Rows are points. Two turns around zero, p and q, are shown by what they do to some points. Write where each new point lands after one turn and then the other. Backwards means that the second turn is done in reverse. Each puzzle has new turns, and all numbers are rounded.

Turn p:
[20 21 -8] => [14 26 -2]
[-15 -44  16] => [ -4 -48   7]
[-22 -21  34] => [-19 -31  27]
[ -7  32 -24] => [-13  33 -20]
[ 23  12 -17] => [ 21  20 -11]
Turn q:
[-1 26 14] => [ 4 25 16]
[-11  34 -30] => [-12  38 -25]
[ 13 -25  27] => [ 14 -28  23]
[-21 -48  -1] => [-26 -46  -2]
[ 20  14 -11] => [ 19  13 -13]
Where do these land?
p, then q: [ 26  -8 -44] => [ 27   8 -44]
p, then q backwards: [ 0 14 34] => [-14   9  33]
q, then p: [-15  22 -35] => [-21  26 -29]
q, then p backwards: [ 3  0 23] => [ 9 -1 21]
p, then q: [-15 -29  22] => [-10 -36  13]

Turn p:
[-13 -15  25 -11] => [ -9 -16  15 -24]
[ -4 -11  19  15] => [-16 -10  19   3]
[ 11   4 -42  14] => [  2  11 -33  30]
[ 20 -16  48   0] => [  7 -32  43  -3]
[ -9  10 -35 -20] => [ 10  17 -37  -9]
[ -6  28 -15   3] => [ 5 31 -8  4]
Turn q:
[ 7 -2 -1 19] => [  7 -11   7  14]
[22 17 27 13] => [23 -2 33 -5]
[  4 -24 -15 -47] => [-13  -7 -38 -37]
[-33  16 -31  18] => [-10  25 -17  40]
[ 0 -7 19 -2] => [ -8  -6  15 -10]
Where do these land?
q, then p: [20 17 11  8] => [ 19 -11  18   8]
p, then q: [27 -9  6 23] => [ -5 -23  22  18]
q, then p: [ 22  -4  12 -16] => [ 20 -18  -4 -14]
p, then q backwards: [-48   2 -38 -25] => [-16  -5 -25 -59]
q, then p: [-21  -5   9  10] => [-20   9  11  -7]

Turn p:
[-13 -18  11 -24 -12 -20  14 -19] => [-15 -12  16 -28  -7 -25  -1 -15]
[ 8 21 -6  3 -8  3  8 20] => [  8  20 -12  -2  -8   9  14  11]
[-24  -9   9  -5  -8   2  12 -17] => [-21 -15  13 -13   3  -1  10 -13]
[14 11 22  3 18  9 12  5] => [29 -1 14 -3 10  9 11  8]
[-15   9 -10  -5  12   6 -13  23] => [ -9  12 -15  -2  19   9  -7  19]
[  7 -24   9   8   8  -3 -19   4] => [  2 -17   8  13  -2  -4 -22  14]
[ -1  -9   5  19  -9  -2   1 -12] => [ -7 -11  11  16 -10  -1   6  -6]
[ 17  11 -13 -14 -13   1 -20  -7] => [  5  19 -11  -1 -12   5 -21 -16]
[ 18   4 -21  -2  -6  24   5  13] => [ 14   0 -31  -1 -11  18   3   0]
[-12   4  -7  16  18 -19   1 -10] => [ -7   3   4  19  19 -19   8  -3]
Turn q:
[  2  -2 -12  28  -4  -4  -2  -7] => [-7 -6 -7 28 -6 -5 -6  5]
[ -4  -1  -1  16   6   8   4 -22] => [-10   2  -1  23   6   9   3 -12]
[ -9   3 -14  10  18   5   5   1] => [-17   5 -12   7  14   1   2   8]
[ -1   0  -6  -9  -6 -15   9  -8] => [  5   0  -9  -2  -7 -11  12 -10]
[  4  18   0 -10  -4  -3 -19   4] => [  3  16   6 -11  -7  -9 -17  -2]
[ 19  13   5 -10 -12  15   9  -7] => [26 16  0  1 -1 13 -1 -7]
[ 25 -34   8 -48   1  12  -2  25] => [ 38 -27   3 -46  24   6  -6   0]
[-18   4  -5  29  -3  -2  14   4] => [-19  -1  -8  20 -12   6  12  16]
[-26  -5   3   4  -1  -2 -10   0] => [-25  -8   3  -6 -10   3  -1  -3]
[  9   5  21 -12   6 -14  -8   9] => [  8   4  24 -14   1 -14   2   3]
Where do these land?
q, then p: [ 10   4  19 -10 -16  22 -13   0] => [ 15   0  12  -4  -8  25 -19  -9]
q, then p: [ 15   1   4  -1  19 -18  -4  -9] => [  9   5  17   7  10 -22   4   3]
p, then q backwards: [12 -9  1 15  7 -4  7 17] => [12 -4 -3 14 -7 -9 12 14]
p, then q: [-14   9 -20   9 -15 -18  -5  -4] => [-22  13  -9   8 -20  -5  10  -1]
p, then q: [-20  18  22  22   1  -8 -14  -3] => [-18  14  28   6  -1  17  12  15]
p, then q: [ -2   0   5 -16  -1  -1  19 -18] => [  9  -1   1  -6   6  -4  16 -23]
q, then p: [-12 -23 -19 -12  13  -5   8  21] => [ -7 -13 -26 -17  11 -20  -7  10]
q, then p: [  2  15 -23 -21  -9  13   5  -5] => [  6  18 -24   1   2   4  -7 -23]
p, then q: [  8 -15  11  15   2  19  -4   2] => [  7 -21   5   7   5  16 -10   8]

Turn p:
[  6  21   4  25   6 -35  -2   5 -23] => [ -1   9   5  23   9  -6 -23  10 -39]
[ 29 -36  -2  -1 -14  24   0  16 -14] => [  7 -40   9  -6  11  36   8   6  10]
[ 11 -22  26 -26  24  14   5  12  -4] => [  1  -9  21 -33  22   0  23  17   6]
[-16  16 -36  15   8   8   9 -35  35] => [ 13  34 -26  23 -10  -7  13 -39  19]
[-18 -22 -28  25   8  19 -35  16 -24] => [-41 -10 -28   4  28  34 -10 -12   1]
[-16 -32 -20 -34 -18 -23  -1   9   7] => [ -2 -38 -36 -13 -10 -23  13   6   3]
[-34  13  27  -9  -5   1  -3 -23  24] => [-19  20  14  -3 -22 -35   3  -8  22]
[ 22  16 -14 -29 -16 -13   9  14 -13] => [ 29 -13 -10 -21 -18   4 -13  12 -22]
[-32 -12  30  -8  23  20  21 -16 -13] => [-32  14  27 -15  -2  -8  41  -6  -3]
[ 20  28  32  17  -6 -27 -23  -9 -13] => [  2   5  33  12   7 -17 -46   3 -18]
[ 29  30 -20  26 -11  14  19  12  37] => [ 43  27  -8  29 -13  26  -9  11  22]
Turn q:
[ 24  18  -8 -10 -17   3   7  17 -25] => [-16  17 -12 -14 -22   4   2  17 -26]
[ 28  -1  -7  -2 -31  20 -13  -3  11] => [  1  17 -11   6 -33  29   6  -6   6]
[-10  11 -18  15  38 -19   8 -19  31] => [ 19  -6 -27   9  44 -17  10 -13  13]
[-17   9  24 -24  16 -14 -40   6 -13] => [ 16  15  23  10   6 -16 -40  28   4]
[-10   7  22  12  20 -22  27 -38  26] => [ 23  -1   4   9  29 -30  13 -44  -4]
[  0  -2 -19   4 -48  12  13  23   1] => [-38  -3 -12  -8 -39   7  12  -3  12]
[  5 -12   5   3  42   0  16 -32  16] => [ 29  -5   4  -3  43   7  12 -23  -5]
[  5   2   4  -7 -15  32   9  31   4] => [-21  13  14  -8 -18  12  26  17  10]
[ -5 -26  16   1   1 -32 -37  41 -35] => [ 16 -33  18 -13 -27 -15 -36  46  -2]
[-18  10   5  36  33   3   7 -40   4] => [ 12 -18  -1  38  42  -7  11 -22 -14]
[ -2 -15 -22 -27 -39  18   2  15 -21] => [-40   4   2 -23 -27  26 -17   4   4]
Where do these land?
q, then p backwards: [ -1  25  10   3  21 -25  29  13 -27] => [-10  -3  13 -22  26 -42   4   2 -17]
q, then p: [ -3  -8 -15  -3   0  -2 -24  30  28] => [ 21   2 -23   5  -3  -1  -1  22  33]
p, then q: [-12 -17  23  29 -20  -7  26 -17  -1] => [ -3 -33  18  14 -17 -21  20 -20  -7]
p, then q: [-27  39   6 -33  34  -5  16  24  14] => [-27  42 -24 -24  -4 -36  -8  24  -7]
p, then q: [-27  -4   4 -19 -19  15 -31  35 -14] => [-27   2  12  -8   3   7 -25  15  47]
p, then q: [ 21  -2 -23 -16  23  44  12  -2 -15] => [-11  38  12 -12  22  34  17 -11 -14]
p, then q: [ -3 -23 -11   3   3  33 -25 -34 -13] => [  5   4  17  14  34  18  -8 -39  10]
q, then p: [ 12  27 -31  29   1 -25   9 -16  34] => [ 32   5 -39  29   4   4  12 -30 -18]
q, then p: [  2 -21  16  36 -15 -16 -31  11  21] => [ 22 -37   5  37   2   5  -5   8  25]
q, then p backwards: [ 24  -3  18  -2 -28   4  -5 -35   3] => [  7  28 -19  11 -13  11  14 -32 -10]
p, then q: [ 14 -13   3 -25   1 -17  23  -9 -30] => [ -1 -10  19 -32  -9   9 -12  -6 -31]
